Each point is reached from the start by the listed moves, each made once or not at all, plus a little noise. Is the number of moves made odd or even? Then give how often each move was made.
In the rows, 128 means zero.

Moves:
(1): [193 108 100 127 137 116]
(2): [145 173 125 117  96 120]
(3): [138 116 181 130 137  80]
Start: [151 125 132 129 110 146]
Points:
[218 105 105 128 120 134] => odd (1, 0, 0)
[168 171 129 118  79 140] => odd (0, 1, 0)
[179 159 184 120  87  91] => even (0, 1, 1)

Moves:
(1): [171 112 107 126 115 128]
(2): [135 161  98 119 125 105]
(3): [170 144 185 127 137  90]
(4): [144 138 138 171 118 147]
(5): [138 121 124 133 182 145]
(6): [117 154 151  95 126 163]
Start: [ 87  98 138 130 141 145]
Points:
[157 119  95 162 170 155] => even (1, 1, 0, 1, 1, 0)
[197 103 183 175 181 145] => even (1, 0, 1, 1, 1, 0)
[176 151 160  91 191 136] => odd (1, 1, 1, 0, 1, 1)
[151 156 172 164 137 104] => odd (0, 1, 1, 1, 0, 0)
[184 111 186 169 128 129] => odd (1, 0, 1, 1, 0, 0)
[148 123 206 171 140 127] => even (0, 0, 1, 1, 0, 0)

Moves:
(1): [173 131 134 124 116 125  99 131 147 132 116]
(2): [133 142 123 125 102 153 144 104 141 137 139]
(3): [125 125 163 116 121 127 116 128 140 118 139]
(4): [119 119 146 154 140 153 138 116 127 144 152]
(5): [149 163 138 117 140 116 133 141 149 113 143]
(6): [130 132  93 108 110 167 103 157 142 126 149]
(7): [133 115 125 137 136 105 133 110 147 103 124]
(8): [160 122 111 157 111 118 172 154 134 144 129]
(9): [117 141 125 123 127 150 117 134 136 113  88]
(10): [152 104 146 107 138 156 156 128 143 157 116]
(11): [118 113 109 136 121 120 105 136 174 153 153]
Start: [127 132 131 117 140 132 113 121 137 137 141]
Points:
[177 113  99  73 112 209  55 167 237 179 125] => odd (1, 0, 0, 0, 0, 1, 0, 0, 1, 1, 1)
[204 167 145 119 111 192  96 184 217 130 162] => odd (1, 0, 1, 1, 1, 1, 0, 1, 1, 0, 0)
[144 111 144 102 157 161 134 108 178 126  85] => odd (0, 0, 0, 0, 0, 0, 1, 0, 1, 1, 0)
[198 139 136  84 127 174 148 177 233 112 133] => odd (0, 0, 1, 0, 1, 1, 1, 1, 1, 1, 0)
[181 138 131  87  85 169  67 112 214 112 169] => odd (1, 1, 1, 0, 0, 1, 1, 0, 0, 0, 0)
[160 111 164 141 106 147  78  79 249 155 196] => even (1, 1, 1, 1, 0, 0, 1, 0, 0, 0, 1)

Moves:
(1): [187 134 146 126 143 133 147 131 121 127 122 119 132 129 123 125 117 112
 122]
(2): [126 157 134 120 135 123 118 118 129 131 133 126 123 126 144 127 129 128
 117]
(3): [128 123 155 138 142 119 118 106 129 128 109 130 121 135 116 133 129 150
 123]
(4): [122 133 129 162 131 137 143 123 130 121 118 123 130 138 120 137 114 112
 128]
(5): [119 132 135 119 158 117 134 132 130 120 118 118 126 125 124 105 132 132
 131]
(6): [124 129 111 134 138 163 126 124 136 127 111 131 144 129 120 129 133 121
 121]
(7): [121 140 134 111 125 127 147 129 133 154 126 110 128 114 127 144 119 124
 118]
(8): [133 140 137 130 107 125 121 153 124 119 115 133 135 125 139 133 127 145
 142]
(9): [104 137 139 109 132 108 132 140 161 111 149 131 163 125 118 141 129 131
 105]
(10): [134 102 144 125 136 132 102 153 126 166 140 109 122 159 130 141 108 115
 128]
(11): [114 113 145 121 133 155 135 148 124 121 143 136 133 124 128 120 134 126
 133]
(12): [146 126 125 133 137 119 133 128 137 144 126 160 139 123 129 113 111 130
 133]
(13): [136 138 133 132 120 128 129 119 115 132 129 134 158 133 101 117 116 130
 134]
(14): [129 140 122 111 125 131 146 131 127 125 123 132 120 149 132 139 125 136
 131]
(15): [129 125 127 133 127 120 135 113 142 121 130 113 138 128 144 118 115 135
 135]
(16): [128 130 124 122 146 133 135 140 125 120 145 122 139 122 139 151 114 129
 152]
(17): [145 134 146 158 146 107 132 111 111 149 127 109 152 132 150 125 159 127
 112]
(18): [132 143 122 134 126 137 121 144 134 136 149 121 122 128 113 123 135 165
 136]
Start: [136 150 115 134 100 133 138 120 150 140 125 129 136 127 135 114 128 121
 129]
Points:
[185 190 186 106 144 204 146 142 146 209 132  99 160 174  92 129  93 147
 114] => even (1, 1, 1, 0, 0, 1, 1, 0, 0, 1, 1, 0, 1, 1, 0, 0, 0, 1)
[211 249 188 153 150 134 205 150 130 182 120 113 198 142 130  85 111 149
 127] => even (1, 1, 0, 1, 1, 0, 1, 1, 0, 0, 1, 1, 1, 1, 0, 0, 1, 1)
[166 212 171 105 141 131 165 124 199 126 112  93 208 106 157 163  91 143
 114] => odd (1, 1, 1, 0, 0, 1, 1, 1, 1, 0, 0, 0, 0, 0, 1, 1, 0, 0)
[151 143 154 147 173 161 152 148 169 223 142  80 192 135 149  76 123 146
 125] => odd (0, 0, 0, 0, 1, 1, 1, 0, 0, 1, 1, 1, 0, 0, 1, 0, 1, 1)
[220 211 164 161 107 135 152 152 160 213 134  96 185 147 128 113  39 137
 138] => even (1, 1, 0, 1, 0, 0, 1, 1, 0, 1, 0, 1, 1, 0, 1, 0, 0, 1)
[171 210 162  73 128 128 156 169 186 194 168  82 151 163 124 161  92 136
  88] => odd (1, 1, 0, 0, 0, 0, 1, 0, 1, 1, 0, 0, 0, 1, 0, 0, 0, 1)
[106 142 166 162 144 158 163 139 190 186 144  66 224 152 150 142 115  89
  83] => even (0, 0, 0, 1, 0, 1, 1, 0, 1, 1, 1, 0, 0, 0, 1, 0, 1, 0)
[110 189 134  85 129 105 167 175 179  95 139 123 177 136 147 143 113 157
 147] => odd (0, 0, 0, 0, 1, 0, 0, 1, 1, 0, 0, 0, 0, 1, 0, 1, 0, 0)
